Every row gives one point. Two turns around zero, p and q, are shown by what they do to some points. Where does a point land after both, in the order given? Backwards means that the second turn is done in reverse. Each puzzle has new turns, and all numbers are rounded.
In the rows, 128 means zero.

Turn p:
[127 106 134] => [146 115 123]
[120 142  95] => [100 137 106]
[116 127 161] => [135 108 156]
[120 140  75] => [ 94 142  87]
[157 125 175] => [165 137 168]
Turn q:
[138 139 110] => [135 149 134]
[156 147 140] => [144 126 160]
[ 99  65 130] => [127  99  65]
[153 144 141] => [142 123 157]
[ 94 144 119] => [ 92 142 123]
Where do these land?
q, then p backwards: [ 86 146 128] => [108 163 106]
p, then q backwards: [102 135 130] => [112 131 150]
p, then q backwards: [ 94 140  94] => [ 80 119 136]
q, then p: [162 140 126] => [146 147 153]
p, then q: [176 110 145] => [158 134 173]
q, then p: [147  98 145] => [159 141 107]

Turn p:
[150 161 158 142] => [158 159 116 153]
[132  96  93  89] => [100 106 114  80]
[123 162 119 144] => [120 134 115 163]
[120 134 158 145] => [146 143 150 145]
[148 118 137 156] => [161 114 128 136]
[ 95  96 102  92] => [ 82 111 145  90]
Turn q:
[ 98  70 152 145] => [100 116 163 183]
[136 114 110 149] => [147 118 119 150]
[150 158 107  89] => [135 114 106  77]
[150 143 143 145] => [154 147 141 122]
[106 156 128 113] => [106 147 111 109]
Where do these land?
q, then p: [119 160 150 104] => [ 97 162 127 122]
q, then p backwards: [ 99 127 112 116] => [124 143  99 117]
q, then p: [ 87 142 161 101] => [ 88 159 158 143]
p, then q backwards: [152 145 103 160] => [126 109  85 146]
p, then q: [140 100 165 148] => [155 121 165 104]
q, then p: [138 131  99 115] => [119 107 118 106]
p, then q: [162  91 106 151] => [141  73 143 137]

Turn p:
[ 82 145 168 123 103 105] => [ 68 122 155 117 101 125]
[162 133 126 107 146 127] => [165 124 144 116 136 139]
[154 110 133 161 150 126] => [148 109 128 153 155 106]
[152 106  58 115 129 113] => [176 169  94 105 135 104]
[ 86 109 169 118 113 148] => [ 79  91 115 116 116 144]
[104 154 151 131 110 156] => [ 96 123 132 147 108 161]
[ 94 160 148 132 126 134] => [ 87 136 146 138 123 150]
[171 134 113 133 110 130] => [169 133 129 144 107 122]
[149 102  88 132 166 113] => [165 143 112 116 171 104]
Turn q:
[151 162 111 150 129 126] => [107 139  99 160 122 131]
[ 95 100 175 125 181 136] => [175  99 161 127 179 142]
[117 137 136 153 124 169] => [134 127 112 125 130 176]
[140 152 102 133  92 125] => [ 95 152 109 126 102 127]
[171 123 131 132 113 102] => [135 144 131 154  94 102]
[ 74 117 127 118 181 165] => [138  79 125 100 186 153]
[153 113  99 152 114 118] => [110 114 126 147  87 124]
[146 124 133  84 107 117] => [141 150 126 104 114  90]
[105 123 138 104 111  96] => [118 147 161 107 137 107]
Where do these land?
q, then p backwards: [140 147 135  84 110 166] => [126 101  78  96 123 126]
p, then q: [ 77  94 145 148 137 127] => [ 98  90 159 109 158 125]
q, then p backwards: [133 101 118 165 159 102] => [146 136 176 162 126 136]
p, then q backwards: [114  96 100 140 172  80] => [108 157 134  65 151 103]
p, then q: [147 151 134 120 126 162] => [146 125 107 128 106 157]
q, then p: [136 167 102 121 106 135] => [111 176 118 121 124 138]
q, then p: [146  90 138 118 112 107] => [131 107 151 125  93 108]
p, then q: [112 142 163 137 137 111] => [143 130 161 122 150 144]
p, then q: [147 164 116 120  94 160] => [125 153  99 125  92 164]

Turn p:
[119  97 138 181 135  97  99 142] => [117  99 137 164 126  77  97 137]
[110 133 135  89 149 127  95 166] => [131 131 159 107 186 127 118 128]
[121 115 154 110 144 142  81 120] => [101 134 173 124 145 125 115 102]
[118 166 138 145  93 122 153 131] => [146 156 122 128 102 126 137 171]
[116 147 112 111  96 128 137 151] => [144 144 114  96 135 134 119 157]
[139 102 104 141 132 142 151  99] => [111 113  92 140 106 144 131 107]
[117 128 110 175 116 138 159 101] => [115 138  86 162  93 130 127 141]
[119 133 148 106 156 136 136 126] => [120 129 147 134 149 148 152 126]
[150 123  97 111 141 113 119 100] => [126 122 107 111 128 114 146  87]
[134 122 160  97 115 121 131 124] => [122 117 159 102 119 138 144 135]
[164 143 112 143 131 141 148 147] => [173 126 111 140 119 144 123 120]
Turn q:
[165 132 119 146 131 113 143 155] => [161 129  89 119 139 126 135 137]
[140 132 133  67 150 125 118 168] => [125 129 145  84 141  87 144 171]
[109 131 133 127 149 117 148  92] => [110 143 143 139 156 135 132  99]
[103 133 133 169 112 176  87 143] => [116 139 122 157  72 141  84 151]
[143 148 117 167 127 116 140 108] => [147 147 102 139 127 148 130  96]
[119  94 143 125 123 176  93 131] => [116 111 157 130 107 145  86 162]
[125 114 102 126  99 139 115 101] => [115 103 135 118 102 156 128 109]
[122 134 129 133 152  74 129 126] => [132 136 115 125 154  90 126  93]
[130 139 142 106 114 136 132 110] => [132 131 158 129 122 135 148 127]
[128 112 140 105 110 105 125 132] => [137  99 145 126 132 107 138 125]
[124 140 116 136 140 130 177 142] => [117 142  98 143 154 137 156 138]
Where do these land?
q, then p: [150 126 113 123 156 106 108 118] => [122 135 137 101 141 124 152  99]
p, then q: [117 147 121 111 138 130 147 122] => [117 145 116 126 140 139 146 140]
p, then q backwards: [137  87 124 150 154 117 144 137] => [111  89 127 144  99 113 141 136]
p, then q: [133 148 113 156 154 164 138 133] => [138 159 104 128 108 161 111 118]
p, then q: [129 146 171 122 117 125 139 131] => [152 129 134 153 130 121 142 159]
q, then p: [122  88 123 122 147 119  92 106] => [ 89 126 163 113 141 113 124 105]
q, then p: [126 126 139 113 137 123 121 157] => [143 110 133 121 145 110 131 139]
q, then p backwards: [148 142 128 117 117 159 146 133] => [122 148 145 116 120 133 162 130]
q, then p: [ 92 141 121 139  31 109 115 114] => [ 92 104  99 124  41 124 110 161]

Turn p:
[ 90 136 162 169 146  77 104  83] => [ 98 201 130  81 123 110 123  96]
[118 151 172 144 130 114 103 100] => [131 172 130  97 100 139 117 106]
[127 136 146 144  94 100 162  94] => [119 162 133 101 105 115 140 173]
[155 121 124  96 165 163 133 147] => [170  90 107 152 134 127 138 107]
[160 127 102 124 135 121 135 161] => [149 110 128 150 160 120 109 144]
[110 139 136 122 118  93  93  79] => [ 96 160 128 109  89 104 100 111]
[106 145  98 119 118 143 161 149] => [109  94 105 123 146 146 136 157]
[138  86 101 114 130 160 150 151] => [133  85 137 165 146 121 161 135]
[131 111 146 106 131 138 101 169] => [148  95 160 128 135 140 117  99]
[146 126  93 143 112 170 137 146] => [126 112 123 175 141 158 138 151]
Turn q:
[123 116 141 107 162 125 132 114] => [129 114 133 108 160 110 118 119]
[129 124 155 144 118 106 162  98] => [168 108 144 131 124 133 137  93]
[111 153 108 162 114 163  94  98] => [128 178  82 133 119 154 115 109]
[113 132 110 158  89 107  93 145] => [113 144 121 178 118 169 137 138]
[105 104 112  98 144  91 158 127] => [112 103 150 137 160  98 162 111]
[ 90 158 110 103 148 159 150 165] => [ 70 155 152  97 113 105 130 117]
[132 155 131  91 147 108 138  94] => [152 146 148 130 155  85 119 114]
[134  84 159 134 118 139 119 154] => [116  77 119 125 116 149 111 143]
[159 149 151 170  92 156  95 170] => [132 140 123 132  73 180  97 170]
[155 133 144 137 170 112 158 131] => [157 119 160  88 144 128 141 138]
[158 102  88 104 106 142 109 112] => [132 125  77 149 125  96 140 157]
Where do these land?
p, then q: [143 160 111  85 130  96  94 114] => [123 137 101 186 153 142 118 151]
q, then p: [155 145 149 103 131 124 141  92] => [157 149 139 136 122  99  93 129]
q, then p: [122 155  87 121 111 147 111 127] => [103 136 105 112 141 150 102 153]
q, then p: [144 116 174 169 158 151 101  89] => [149 100 109 193 104 122 110  94]
p, then q: [130 113 148 148 138 111 170 149] => [134 118 166  96 135 102 131 146]
p, then q: [110  99 109 105 151 121 183 114] => [119 100 159 132 147 111 186 122]
q, then p: [ 99 152 129 113 111 147 136 168] => [ 94 132 146  90 106 152 126 128]
q, then p: [128 158 162 174 156 158 101 116] => [142 100 102 159  86 157 100 100]
p, then q backwards: [117 101 106  98 138 145 134 133] => [117  88 126 111 114 116 146 128]
q, then p: [114 102 138 143  92  87 136 141] => [129 155 150 142 133 140 180 134]
q, then p backwards: [147 106  95 149  92 121 102 166] => [134 139  99 138  91 172 159 107]
